Every row gives one point. The last column is the point's height on a tilted bowl or saddle (a function of degree 2), plus a little noise. Along how many of its main directions does it bend up, bend down or stay straight?

Points, 15 rows:
-0.60,+0.46,+0.46,-0.54
-0.49,+0.26,+0.31,-0.35
-0.29,-0.14,-0.11,-0.22
-0.47,-0.15,+0.33,-0.42
-0.63,-0.53,-0.41,-0.68
+0.19,+0.44,-0.51,-0.13
-0.21,+0.01,+0.05,-0.17
-0.18,-0.03,-0.11,-0.15
-0.67,+0.23,-0.74,-0.48
-0.53,-0.70,-0.46,-0.78
-0.37,+0.58,-0.24,-0.26
-0.36,+0.14,+0.50,-0.39
-0.01,+0.25,-0.90,-0.28
+0.27,-0.70,+0.14,-0.51
+0.49,-0.12,+0.58,-0.36
Directions: 0 up, 3 down, 0 straight

Points:
-0.61,+0.07,-0.04,-0.33
-0.87,+0.24,+0.52,-0.34
+0.22,+0.16,+0.38,-0.01
-0.13,+0.53,+0.03,-0.01
+0.69,-0.49,-0.33,-0.36
-0.40,+0.31,+0.03,-0.10
+0.05,+0.66,-1.14,-1.09
+0.01,+0.09,-0.33,-0.24
+0.33,-0.62,-0.14,-0.48
+0.12,-0.50,+0.07,-0.36
-0.19,-0.03,+0.10,-0.22
-0.52,+0.31,+0.85,-0.42
+0.14,-0.19,-0.64,-0.69
-0.84,+0.32,-0.30,-0.41
+0.60,-0.30,-0.36,-0.32
+0.10,+0.34,-0.48,-0.31
-0.03,-0.01,+0.10,-0.12
Directions: 0 up, 2 down, 1 straight

Points, 16 rows:
-0.25,-0.07,+1.27,-0.99
-0.23,-0.53,-0.40,+0.19
+0.17,+0.09,-0.32,+0.43
+0.00,+0.16,-0.35,+0.43
-0.10,+0.09,+0.12,+0.20
+0.21,+0.14,-0.49,+0.46
+0.36,+0.10,-0.24,+0.45
-0.02,-0.71,-0.84,+0.13
+0.18,+0.04,-0.94,+0.46
-0.31,+0.13,-0.51,+0.52
+0.27,+0.25,+0.29,+0.25
-0.21,+0.55,+0.22,+0.01
-0.04,+0.12,+0.15,+0.19
+0.20,-0.17,+1.24,-0.49
-0.38,+0.35,+0.35,-0.08
-0.46,-0.24,-0.47,+0.42
Directions: 1 up, 2 down, 0 straight

Points:
+0.23,+0.40,-0.41,-0.11,+0.16
-0.41,-0.01,-0.25,-0.01,+0.36
-0.40,-0.40,-0.51,-0.18,+0.11
-0.10,+0.33,+0.30,+0.37,-0.05
+0.62,-0.11,+0.06,-0.08,-0.04
+0.60,-0.37,-0.62,+0.40,+0.20
-0.77,+0.51,+0.01,+0.49,+0.42
+1.03,+0.16,+0.18,-0.07,-0.31
-0.82,+0.19,+0.17,-0.22,+1.01
+0.17,-0.62,-0.28,-0.52,-0.04
+0.27,-0.44,+0.09,+0.11,+0.23
-0.10,+0.27,-0.14,-0.23,+0.24
+0.17,-0.06,-0.81,+0.08,+0.02
-0.75,+0.75,-0.40,+0.27,+0.47
+0.73,-0.44,+0.41,-0.04,-0.08
-0.56,-0.71,-0.17,-0.06,+0.59
+0.84,+0.24,-0.10,+0.15,-0.05
+0.01,+0.51,+0.49,+0.55,-0.52
+0.76,+0.55,+0.09,+0.80,-0.92
+0.42,-0.72,+0.16,-0.30,+0.19
-0.27,-0.14,-0.15,+0.45,+0.13
-0.77,+0.21,+0.11,+0.06,+0.84
-0.31,+0.03,-0.17,+0.28,+0.24
-0.12,-0.73,+0.02,+0.44,+0.44
+0.10,+0.85,-0.55,-0.16,+0.39
Directions: 2 up, 2 down, 0 straight

Points, 26 rows:
-0.14,+0.04,+0.00,-0.91,-0.06
-0.13,+0.27,-0.88,+0.23,+0.15
+0.44,+0.62,+0.24,+0.28,-0.02
-0.05,-0.61,+0.99,+0.23,-0.96
+0.07,+0.02,-0.36,-0.11,+0.61
+1.21,+0.01,-0.23,-0.47,+0.52
+0.41,-0.19,-0.58,+0.37,-0.11
-0.01,-0.05,+0.06,-0.09,+0.45
+0.45,+0.38,+0.17,-0.11,+0.49
-0.24,+0.39,-0.06,+0.23,+0.33
-0.05,+0.27,-0.05,-0.10,+0.51
-0.12,-0.47,-0.77,+0.06,+0.08
+0.03,-0.08,-0.07,+0.01,+0.48
+0.54,-0.04,-0.10,-1.10,+0.49
-0.40,-0.68,+0.08,-0.74,-0.90
-0.42,-0.04,-0.35,-0.22,+0.33
+0.35,+0.33,-0.56,+0.52,-0.26
-0.65,+0.28,+0.08,+0.25,+0.03
+0.88,+0.02,+0.83,-0.36,-0.14
+0.45,-0.12,-0.37,+0.34,+0.04
+0.43,-0.38,+0.06,-0.03,+0.27
+1.17,-0.34,+0.19,+0.20,-0.56
+0.46,-0.23,-0.15,-0.13,+0.47
+0.72,+0.44,+0.00,+0.38,-0.16
-0.27,+0.51,-0.30,+0.02,+0.37
-0.39,-0.56,+0.35,+0.32,-0.10
Directions: 0 up, 3 down, 1 straight

Points:
-0.05,-0.46,+0.20,-0.42,+0.85,-0.09,-0.28
+0.51,+0.01,-0.68,-0.20,+0.75,+0.38,-0.49
-0.18,+0.30,-0.08,-0.03,+0.14,+0.71,+0.25
-0.37,+0.81,-0.12,-0.15,-0.30,-0.05,+0.38
+0.16,-0.22,-0.79,+0.18,-0.15,+0.21,-0.28
+0.01,-0.41,-0.67,-0.40,+1.01,+0.24,-0.64
-0.36,+0.03,-0.63,-0.72,+0.45,-0.08,-0.11
-1.54,+0.56,-0.15,-0.52,-0.23,+0.20,+0.98
-0.74,+0.15,+0.24,-0.08,-0.45,-0.32,-0.33
+0.09,-0.67,-0.22,+0.14,+0.60,-0.41,+0.09
+0.40,-0.33,-0.32,-0.25,+0.01,-0.47,-0.18
-0.30,-0.03,+0.08,+0.34,-0.08,+0.41,+0.11
-0.34,+0.00,-0.09,-0.39,-0.01,-0.28,-0.20
+0.37,+0.34,+0.20,+0.48,+0.55,-0.36,+0.19
+0.73,+0.28,-0.28,-0.39,-0.03,-0.26,+0.24
-0.08,+0.28,+0.15,-0.91,-0.15,+0.25,+0.21
-0.34,-0.09,-0.16,-0.02,-0.16,-0.55,-0.11
+0.50,-0.14,+0.41,+0.29,+0.37,+0.04,+0.51
-0.36,+0.25,-0.26,+1.03,+0.13,-0.17,+0.38
-0.02,+0.32,-0.14,-0.22,+0.16,+0.40,+0.07
-0.28,+0.36,+0.13,-0.06,-0.07,+0.22,+0.06
-0.52,+0.01,-0.08,-0.33,-0.62,-0.22,-0.40
-0.04,+0.11,-0.65,+0.64,-0.20,+0.29,+0.14
+0.12,+0.15,-0.23,+0.34,+0.07,+0.60,+0.22
+0.13,+0.40,-0.62,-0.06,-0.65,+0.54,-0.19
+0.73,+0.05,+0.84,+0.32,+0.28,-0.32,+0.77
-0.29,+0.46,+0.62,-0.97,-0.10,+0.67,+1.13
+0.57,+0.54,+0.27,-0.46,+0.42,+0.06,+0.48
-0.35,+0.20,+0.86,+0.53,-0.10,+0.27,+0.27
-0.33,-0.39,-1.07,+0.53,+0.37,+0.04,+0.21
-0.25,-0.65,+0.79,-0.18,+0.09,+0.07,+0.29
-0.07,+0.01,+0.67,-0.42,+0.45,+0.17,+0.12
+0.23,+0.39,+0.21,+0.50,+0.08,+0.12,+0.49
+0.48,-0.60,-0.37,+0.09,-0.70,+0.41,-0.51
+0.50,-0.30,+0.09,-0.29,-0.39,-0.08,-0.21
+0.59,+0.72,-0.10,-0.98,-0.23,-0.77,+0.90
-0.34,+0.67,-0.29,+0.82,+0.04,+0.01,+0.35
+0.03,+0.08,-0.04,+0.06,+0.13,+0.62,+0.19
-0.19,+0.13,+0.39,-0.08,-0.21,-0.32,-0.24
+0.04,-0.39,-0.19,-0.03,-0.83,+0.68,-0.67
-1.12,+0.27,+0.18,+0.18,+0.50,+0.33,+0.12
Directions: 3 up, 2 down, 1 straight

Points, 39 rows:
-0.68,+0.74,-0.54,-0.20,-0.10,+0.29,+0.46
+0.36,-0.10,+0.11,+0.03,-0.53,-0.60,-0.38
-0.50,+0.15,-0.89,-0.34,-0.08,-0.66,+0.09
-0.79,-0.19,+0.05,-0.06,+0.22,+0.50,-0.32
+0.35,-0.54,-0.27,+0.28,-0.50,+0.29,-0.17
-0.29,+0.18,+0.38,+0.52,-0.91,+0.64,-0.29
+0.01,-0.07,-0.40,+0.00,-0.26,-0.25,+0.31
-0.53,-0.70,-0.60,+0.20,+0.12,+0.61,-0.36
+0.14,-0.56,-0.09,-0.43,-0.20,+0.25,-0.23
+0.03,+0.09,+0.63,+0.37,+0.09,+0.04,-0.31
-0.67,+0.17,-0.59,-0.25,-0.93,-0.53,+0.38
-0.28,+0.69,-1.15,+0.70,+0.06,+0.06,+0.36
+1.00,-0.64,-0.18,+0.37,+0.60,+0.32,-1.44
-0.36,+0.07,-0.05,+0.29,-0.27,+0.31,+0.31
-0.23,+0.18,+0.74,-0.44,+0.17,+0.21,-0.15
-0.01,-0.59,-0.31,-0.12,-0.15,-0.63,-0.45
-0.10,+0.43,-0.27,-0.58,-0.14,-0.01,+0.34
-0.02,-0.19,-0.36,+0.12,-0.08,+0.21,+0.29
+0.02,+0.31,+0.12,-0.48,-0.22,-0.05,+0.21
-0.47,+0.24,-0.13,+0.12,-0.57,+0.14,+0.47
-0.07,+0.10,-0.65,-0.57,+0.89,+0.42,-0.50
+0.03,+0.54,+0.20,-0.04,-0.86,+0.59,+0.05
+0.20,+0.20,-0.41,+0.20,+0.65,+0.49,-0.09
+0.61,-0.16,-0.49,+0.11,-0.38,-0.22,-0.08
-0.05,-0.32,+0.05,+0.21,-0.57,-0.32,-0.13
-0.02,-0.28,+0.53,-0.70,+0.41,+0.70,-0.57
+0.05,+0.19,+0.15,-0.38,-0.82,-0.17,-0.02
+1.13,+0.62,+0.13,-0.70,-0.26,-0.56,-1.16
+0.42,-0.42,+0.01,+0.09,+0.26,+0.24,-0.39
+0.08,-0.07,-0.38,+0.38,-0.17,+0.12,+0.30
+0.05,+0.47,-0.30,-0.86,-0.85,+0.02,-0.07
-0.26,+0.35,+0.49,-0.11,+0.13,+0.20,+0.08
+0.24,-0.61,-0.42,+0.19,+0.06,+0.55,-0.30
+0.03,+0.16,+0.49,+0.06,+0.03,-0.45,-0.29
+0.07,+0.65,+0.95,-0.27,+0.05,+0.20,-0.08
+0.44,-0.14,-0.47,-0.66,-0.47,+0.85,-0.30
+0.18,+0.66,-0.61,+0.17,-0.43,+0.39,+0.58
-0.06,+0.14,+0.02,+0.15,-0.70,-0.35,+0.12
+0.13,+0.25,+0.16,+0.80,-0.14,-0.20,-0.30
Directions: 0 up, 5 down, 1 straight
